Rows are points. A path goes straight from each point to the next, and from the last back to the first. The post is the endless flat space through its rows: a point in 2 columns, a line in 3, a plane in 4, and so on, so that a path can go around it. Count how often the path circles the post. Going back the other way cancels.

Post:
[[ 4 -2]]
Path (8 x 2):
[[  1  19]
 [-22  12]
 [ 23  55]
 [ 33   1]
 [ 16 -60]
 [  3 -57]
 [ 41 -35]
 [ 17  16]]
Times around: 0

Post:
[[ 16 -18 -19   0  -4   4  19   3]
 [ 19 -19 -13  11   5 -33   4  -1]
 [ 24  -7   9  14   3   2  18   6]
 [-31  34   0  18 -20  43  60 -30]
 [  6  -2   7  -2  -6  24 -24  12]
 [  0 -16  22  -1  16   1   4  -9]
 [-18   0  12  -1   8  -3   9  19]]
Path (22 x 8):
[[ 57   2   6   5  -2  25  14  23]
 [  3  -4  23   3  30   9  -7  12]
 [-14  12  -5  25  -3 -10   2   9]
 [ 21   7  17  34 -21  35  26 -13]
 [  0 -15  30   2 -14  18   9 -27]
 [ -1 -32  -9   8  10  -6  21  50]
 [ 12 -18 -15  32  17  -4  42  19]
 [ 17 -33  -4  19   0  -8  41 -42]
 [ -4 -12   2 -13 -11  34   7 -24]
 [ 34  -8   8   8   1  11  23 -20]
 [  7  16  -7   3   8  11   2 -18]
 [ 14  -6  23  30  16  30  -5 -31]
 [ 20 -16   6   9  -7  48  25  -3]
 [ 16 -14  35  21   0   1   6 -57]
 [-19  -3  -5 -26  -5  22  28   0]
 [-25  22  19 -22   2  11 -24  -1]
 [-21  15  -4 -26 -19   6  29  -4]
 [  5  -7 -14  -8  -1   5   4  -3]
 [-30  19   0  18  14  34  24 -21]
 [ 10 -28  36  25  24  37   6 -12]
 [-14 -21  34   6   0   8   8  -5]
 [ -7  35  17  12 -15   8  15  41]]
Times around: 3

Post (13 x 14):
[[-11  13  30  11 -22  18  20  -5  25  24 -15 -26  -6  -1]
 [  4 -20   4 -15  -3 -17   0 -11  10 -13   9  23   2 -22]
 [-19   2  12  -8  29 -25   4  17   7 -24   7 -19 -35  -4]
 [ -1  10   6  30 -24   6  -8  25  31  -8   5  -5  -6  11]
 [  6 -17  -2  15 -10 -15  12   5  17  -5   1 -12   2  13]
 [ -9  -3  -7   7 -11  25 -14  12  45  19  -5 -10   2 -14]
 [  1   4  -9  -4  -2   7 -21 -14   1 -18   5   2   6   2]
 [ -2   0  14  17  40  14  10 -28  -9   4 -14   6 -23 -27]
 [-15  17  11   0 -33 -17   9 -12 -30  21 -14 -14 -24  -7]
 [ -5   8  28  21   2  10  -1   4   4  29 -24 -15   8  -1]
 [ -3  -2   3  -9   1  18 -13   7  23  17 -12  -9 -24  15]
 [ 27  10  -2  -7  -5  -1 -19  -2   9 -18   6 -13  -3 -13]
 [ 10  -3   6  12  37  24 -10  -8  12   2  23  -6   2   3]]
Path, 25 rows:
[[-13  12  22  12 -35  11   6  19  20   4 -22  17 -31  30]
 [ 20 -17   3  34  -9   2  -8  17   3  29 -23 -19  22 -11]
 [ -3  -7   1   4 -19 -19 -12 -18 -38 -12 -33 -39 -24  55]
 [ 56  23  11  12  -7  16  -3 -43   1   9  28 -11   6  -2]
 [  3  17  29 -23  23 -15 -12 -10  -8   3 -17  -8  -8   5]
 [  8  15 -15   9  17   5  -8  17  31 -31  18  -4 -11 -17]
 [-26 -37   2 -14  -5 -26   9  24  -2   4 -20  -2 -29  28]
 [-23  18  17 -14 -14 -13 -21 -11 -37  -6  11 -22   0 -16]
 [-33  -9  18   9 -19 -15   8  14  -7  -9  12   1 -12 -16]
 [-33  -5   4   4  -3  -7 -18  -2  -9  -7 -11  -3 -21  15]
 [-14  -7   9   8 -20   0  10  -1  38  13  26  15   8 -26]
 [-24  -3 -22  -5   6 -19  -9  16   8   1 -26 -12   5   6]
 [-31 -36  -7 -28  -1 -13  16  -2   4   1  -9  -3  -3  11]
 [  0  26  38  39 -31  33   8  12  31  11  19 -60  17 -22]
 [  4  13  13  21  18  26 -11  -8  22   7  16  -7  -7 -11]
 [-33  -6   4 -28  40  10  12 -41  28  19  16  -4  17 -13]
 [ 23  -2 -11  18  -9  -6  10  -1   6 -21  -4   2 -25  -6]
 [  0  -2  15 -13  -6 -12   7 -11 -36  -8  13  -4 -24  14]
 [-22 -21   6   6  16  27 -10 -10  37  13 -28  22 -16 -13]
 [-11  20   7  29  -6  17 -17  -9  18   2   8  32 -32 -23]
 [-11  -6  -2   4  -2   3  15  -3  25  32 -53   4 -26   1]
 [ 12  28  10  11 -27  11  22   6  25 -10  14 -42 -30 -28]
 [  9  -9  -6  13  -3  -1 -19  15  -1 -13  19 -24  -8  -7]
 [ -7 -18  26   3   9   4   5  -2  31  27  -7  -5   4   4]
 [-23  12  -4 -23  30 -17 -14 -13 -15 -13 -11 -14 -12  -1]]
Times around: 5
